Each point is reached from the start by the listed moves, each made once or not at all, plus a little noise. Say if it took an odd or an even number of moves. Then give how often each move was made.
In the rows, zero is written as 128.

Moves:
(1): | 118 | 195 | 123 | 128 |  78 |
(2): |  58 |  91 | 106 |  87 | 154 |
Start: |  97 | 104 | 127 | 142 | 139 |
Points:
|  16 | 135 |  97 | 101 | 117 | => even (1, 1)
|  88 | 169 | 125 | 145 |  93 | => odd (1, 0)
|  25 |  66 | 104 | 100 | 168 | => odd (0, 1)

Moves:
(1): | 198 | 176 | 164 | 131 | 104 | 137 | 120 |
(2): | 112 | 196 | 128 | 139 | 111 | 145 | 142 |
(3): | 102 | 106 | 129 | 178 | 143 |  93 | 113 |
(4): | 129 | 156 |  86 | 155 | 156 | 163 | 116 |
(5): |  99 | 134 | 171 | 116 | 190 | 126 | 129 |
(6): | 115 |  87 | 150 | 154 | 121 | 175 |  97 |
Start: |  99 | 144 | 146 | 119 | 125 | 145 | 149 |
Points:
| 100 | 137 | 249 | 184 | 172 | 165 |  97 | => even (1, 0, 1, 0, 1, 1)
| 155 | 150 | 208 | 145 |  91 | 199 | 103 | => even (1, 0, 0, 0, 0, 1)
|  85 | 205 | 245 | 196 | 149 | 181 | 109 | => odd (1, 1, 1, 0, 1, 1)
| 114 | 204 | 179 | 185 | 208 | 157 | 115 | => even (1, 0, 1, 1, 1, 0)
| 112 | 173 | 227 | 161 | 177 | 119 | 126 | => odd (1, 0, 1, 0, 1, 0)

Moves:
(1): | 178 | 113 | 162 | 114 | 140 | 126 | 113 | 127 | 132 | 141 | 132 | 131 | 128 |
(2): | 129 | 161 | 109 | 123 | 104 | 123 | 148 | 146 | 141 | 129 | 106 | 126 | 118 |
(3): | 150 | 124 | 141 |  96 | 130 | 132 | 144 | 148 | 119 | 131 | 151 | 124 | 108 |
(4): | 103 | 112 | 126 | 152 | 116 | 157 | 149 |  81 | 139 |  98 | 137 | 144 | 152 |
(5): | 124 | 159 | 120 | 151 | 122 | 129 | 127 | 182 | 130 | 114 | 133 | 108 | 106 |
(6): | 137 | 147 | 113 | 115 | 107 | 144 | 111 | 144 | 124 | 123 | 136 | 119 | 131 |
(7): | 152 |  84 | 113 | 138 | 133 | 128 | 133 | 122 | 109 | 144 | 146 | 152 | 145 |
(8): | 129 |  89 | 115 | 138 | 109 | 167 | 108 | 144 | 112 | 177 | 146 | 152 | 115 |
(9): | 130 | 106 | 127 | 111 | 134 | 102 | 134 | 147 | 180 | 133 | 160 | 136 | 127 |
(10): | 128 | 135 | 122 | 133 | 149 | 142 | 132 | 124 | 118 | 132 | 110 | 141 | 133 |
(11): | 144 | 150 | 107 | 128 | 104 | 140 |  99 | 127 |  97 | 139 | 167 | 146 |  98 |
(12): | 140 |  98 | 147 | 141 | 145 | 130 | 108 | 148 |  88 |  98 |  70 | 145 | 134 |
Start: | 112 | 125 | 139 | 138 | 140 | 128 | 146 | 129 | 134 | 125 | 140 | 152 | 100 |
Points:
| 110 | 167 | 113 | 141 | 116 |  99 | 171 | 221 | 202 | 117 | 156 | 137 |  66 | => odd (0, 1, 0, 0, 1, 0, 0, 0, 1, 0, 0, 0)
| 123 |  78 | 131 | 151 | 125 | 211 | 167 | 151 |  78 | 123 |  91 | 217 |  89 | => even (0, 1, 1, 1, 0, 0, 0, 1, 0, 1, 0, 1)
| 176 |  82 | 108 | 101 | 147 | 131 | 147 | 159 | 116 | 164 | 233 | 210 |  71 | => odd (0, 0, 1, 0, 0, 0, 1, 0, 1, 1, 1, 0)
| 137 |  59 | 120 | 185 | 124 | 171 | 121 |  95 |  54 |  94 | 148 | 227 | 116 | => even (0, 0, 0, 1, 0, 0, 1, 0, 0, 0, 1, 1)
| 137 | 178 | 123 | 119 | 138 | 164 | 146 | 216 | 112 | 115 | 157 | 133 |  63 | => even (0, 0, 1, 0, 1, 1, 0, 0, 0, 1, 0, 0)
| 211 | 138 | 162 | 105 | 143 | 154 | 123 | 183 |  58 | 129 | 108 | 194 |  51 | => even (1, 1, 1, 0, 0, 0, 0, 0, 0, 1, 1, 1)
| 205 |  28 | 121 | 129 | 121 | 152 |  94 | 155 | 124 | 218 | 249 | 226 |  76 | => odd (1, 0, 0, 0, 0, 0, 1, 1, 1, 0, 1, 0)

Moves:
(1): | 132 | 145 | 123 | 138 | 123 | 135 | 137 | 137 | 137 | 138 | 124 | 110 | 133 | 144 | 125 | 128 | 104 | 120 | 132 | 138 |
(2): | 117 | 128 | 134 | 118 | 138 | 139 | 101 | 125 | 114 | 117 | 108 | 119 | 133 | 127 | 139 | 120 | 107 | 141 | 129 | 112 |
(3): | 125 | 123 | 135 | 118 | 126 | 132 | 137 | 119 | 173 | 130 | 130 | 138 | 100 | 137 | 106 | 113 | 113 | 118 | 132 | 123 |
(4): | 140 | 132 | 155 | 121 | 126 | 137 | 114 | 123 | 138 | 119 | 131 | 130 | 128 | 133 | 140 | 135 | 128 | 125 | 133 | 125 |
(5): | 118 | 152 | 129 | 115 | 119 | 116 | 117 | 105 | 111 | 114 | 169 | 105 | 121 | 112 | 119 | 144 | 122 | 127 | 138 |  97 |
(6): | 110 | 102 | 134 | 135 | 139 | 130 | 120 | 120 | 134 | 137 | 116 | 107 | 139 | 138 | 113 | 143 | 122 | 124 | 112 | 133 |
(7): | 112 | 126 | 130 | 144 | 127 | 136 | 124 | 121 | 138 | 125 | 141 | 171 | 130 | 138 | 123 | 135 | 169 | 115 | 130 | 110 |
(8): | 140 | 133 | 136 | 119 | 134 | 136 | 127 | 125 | 109 | 129 | 117 | 136 | 108 | 151 | 125 | 129 | 133 | 124 | 127 | 117 |
(9): | 145 | 124 | 115 | 115 | 119 | 137 | 129 | 123 | 135 | 124 | 113 | 136 | 134 | 124 | 123 | 123 | 131 | 132 | 120 | 120 |
(10): | 129 | 138 | 120 | 135 | 114 | 117 | 119 | 127 | 115 | 107 | 121 | 122 | 130 | 139 | 131 | 132 | 116 | 129 | 139 | 144 |
(11): | 108 | 141 | 128 | 115 | 148 | 114 | 134 | 134 | 137 | 134 | 127 | 130 | 132 | 123 | 110 | 123 | 136 | 125 | 104 | 143 |
(12): | 121 | 137 | 136 | 121 | 129 | 129 | 141 | 119 | 122 | 126 | 130 | 119 | 129 | 121 | 124 | 131 | 136 | 131 | 139 | 132 |
(13): | 131 | 131 | 105 | 150 | 146 | 131 | 129 | 128 | 130 | 134 | 130 | 134 | 135 | 122 | 137 | 126 | 136 | 105 | 121 | 133 |
(14): | 124 | 127 | 124 | 103 | 114 | 143 | 128 | 138 | 124 | 150 | 139 | 111 | 130 | 120 | 117 | 135 | 138 | 126 | 142 | 123 |
(15): | 118 | 127 | 149 | 121 | 113 | 116 | 111 | 101 | 165 | 140 | 100 | 149 | 122 | 128 | 160 | 128 | 121 | 102 | 110 | 122 |
(16): | 129 | 133 | 111 | 125 | 127 | 103 | 127 | 125 | 128 | 127 | 118 | 130 | 126 | 147 | 136 | 124 | 132 | 123 | 130 | 132 |
(17): | 135 | 128 | 127 | 128 | 134 | 130 | 123 | 106 | 121 | 136 | 137 | 148 | 135 | 122 | 121 | 127 | 126 | 130 | 118 | 123 |
(18): |  98 | 122 | 113 | 132 | 130 | 133 | 131 | 111 | 135 | 127 | 154 | 116 | 120 | 134 | 154 | 141 | 135 | 129 | 128 | 129 |
(19): | 133 | 142 | 119 | 133 | 119 | 146 | 118 | 121 | 135 | 141 | 136 | 101 | 123 | 122 | 126 | 124 | 131 | 130 | 112 | 134 |
(20): | 124 | 116 | 122 | 130 | 122 | 127 | 134 | 118 | 119 | 116 | 133 | 140 | 133 | 138 | 123 | 121 | 140 | 117 | 122 | 136 |
Start: | 111 | 124 | 131 | 117 | 121 | 130 | 128 | 118 | 141 | 119 | 140 | 131 | 111 | 123 | 138 | 148 | 117 | 114 | 120 | 138 |
Points:
|  80 | 116 | 157 |  56 | 125 | 175 |  80 |  98 | 180 | 109 | 102 | 151 |  97 | 170 |  81 | 156 | 135 |  92 | 108 | 108 | => even (0, 1, 1, 1, 0, 1, 1, 1, 1, 1, 1, 0, 0, 1, 0, 0, 0, 0, 0, 0)
|  47 | 129 | 150 |  76 | 139 | 133 | 118 |   7 | 214 | 111 | 152 | 132 |  80 | 148 | 141 | 171 | 135 |  37 |  69 | 115 | => even (0, 0, 1, 1, 1, 1, 0, 1, 1, 0, 1, 1, 1, 0, 1, 0, 0, 1, 0, 1)
| 100 | 165 | 107 | 117 | 138 | 150 |  78 |  46 | 108 | 103 | 144 | 104 |  96 | 162 | 188 | 160 | 117 | 105 | 118 | 139 | => even (0, 1, 0, 1, 0, 0, 0, 1, 0, 1, 0, 1, 1, 0, 0, 1, 1, 1, 1, 0)
|  93 |  89 | 132 | 106 | 118 | 161 |  89 |  52 | 144 |  84 | 105 | 194 | 104 | 186 |  91 | 144 | 122 |  90 |  96 | 102 | => odd (0, 1, 1, 0, 0, 1, 1, 1, 1, 1, 0, 0, 0, 0, 0, 0, 1, 0, 0, 1)
|  87 | 159 | 135 |  88 | 101 | 148 |  91 |  19 | 175 | 155 | 156 |  92 |  75 | 124 | 106 | 174 | 103 |  47 | 101 | 110 | => odd (0, 0, 1, 0, 1, 1, 0, 1, 0, 1, 0, 1, 1, 1, 1, 0, 1, 0, 1, 0)
